Every row gives one point. To make a cloud, some directions were put in groups of two or more. Within a group, all points are equally far from the middle, so they leave a hole (a ring in 2 directions, a hollow ball in 3). The other directions are filled evenly. Then the cloud was stretched, turned, moved and blurred a little. Count the holes, and give their numbers of directions, smallest first.

Cloud (22 x 3)
[[-18  -5  16]
 [-25 -28  16]
 [  1 -41  -8]
 [ 26   3  24]
 [-31   3 -32]
 [-17 -22 -16]
 [ 36  -5 -36]
 [ 28   8  40]
 [ -2   0  -5]
 [ 10 -32  12]
 [ -7 -25 -53]
 [ 28 -60  -4]
 [-18 -13  43]
 [ 34   5  -2]
 [-35 -36 -21]
 [ 21  -4 -50]
 [  3  17  -7]
 [ 16   8  52]
 [ -6  -9 -14]
 [-13  40  21]
 [-33   5 -41]
 [ 15  -6 -49]]
Holes: 0

Cloud (22 x 3)
[[-11   7  -2]
 [  0  12  -7]
 [ -9 -42  -7]
 [-38 -11   2]
 [ -7  37  -3]
 [-48  -3  -8]
 [-23 -35 -21]
 [-43  -8   4]
 [-30  19  -5]
 [ 14   4 -30]
 [-21  -3  16]
 [  5  -3  -6]
 [ 11  -2 -28]
 [ 14   6 -19]
 [-46  -3 -20]
 [-12  30  -9]
 [  9  -5  -5]
 [-60  -4   5]
 [-21  -2 -19]
 [ -3  13   2]
 [  4 -49 -18]
 [ -8 -11 -24]]
Holes: 0

Cloud (21 x 3)
[[ -4 -40   2]
 [ 34   9 -38]
 [  9 -15  44]
 [  7  15  32]
 [ 16 -42 -39]
 [  1  22 -44]
 [-38  -3  19]
 [ 29 -19 -40]
 [  5 -11  50]
 [-60 -21 -25]
 [ 26   2 -15]
 [ 25 -17 -47]
 [ 28 -39  -1]
 [ 29  17  10]
 [ 28   0  10]
 [ 22 -10  45]
 [ 44  -4 -11]
 [ 18  24 -26]
 [ 18  10 -37]
 [  6 -35 -20]
 [ 12  20 -14]]
Holes: 0

Cloud (27 x 4)
[[-27  26   9  10]
 [ 15  -1 -31  13]
 [ 57 -36  10  -2]
 [ 28  27  14  26]
 [-39  26 -14   4]
 [ -3  -2 -27  40]
 [-31  20   2  -8]
 [  0  -8  28  52]
 [ 12  33 -16  -8]
 [ -9  11  30  30]
 [ 12  13 -32 -12]
 [  1  -1 -29  36]
 [ -1 -18 -10 -50]
 [-31  -9 -20   1]
 [ 39 -48  19 -13]
 [ 15  36   2  16]
 [  5  -6  39  12]
 [ 53 -42  32  -8]
 [ 19  29 -11 -16]
 [-19  27  16  30]
 [  0 -11  20  60]
 [ 30   9   6 -49]
 [ 24  -8 -27   4]
 [-12  36   9  38]
 [ -2  19  21  56]
 [  4 -39  10  10]
 [ 37   4  24 -41]]
Holes: 2 (2, 2)

Cloud (29 x 4)
[[  1  25 -25   6]
 [ 34 -32 -17  22]
 [ 29 -24  -6  38]
 [ 19   7 -18  17]
 [ 17   5  25  60]
 [ -5  36  37   6]
 [ 20   1 -37 -17]
 [-34  13 -13   6]
 [ 30 -12 -10  29]
 [ 11 -21  26   8]
 [ 39  33  -6  -1]
 [-13  18  18  37]
 [ 15  23 -38 -18]
 [ 31  -1  23   8]
 [-50  20  -9 -10]
 [-14 -16  21   4]
 [  0  -6 -23  16]
 [ 38  60  -5  -3]
 [ 47   9  17  12]
 [ 32   1 -20  -5]
 [ -7   7 -17 -41]
 [-13  22  19  36]
 [ -9   6 -25 -48]
 [ 36 -29 -20  10]
 [  8  23 -34 -45]
 [ 40  -7  40  26]
 [ -6  17 -19 -45]
 [ 46  26   0  18]
 [-35  34  13   8]]
Holes: 1 (2)
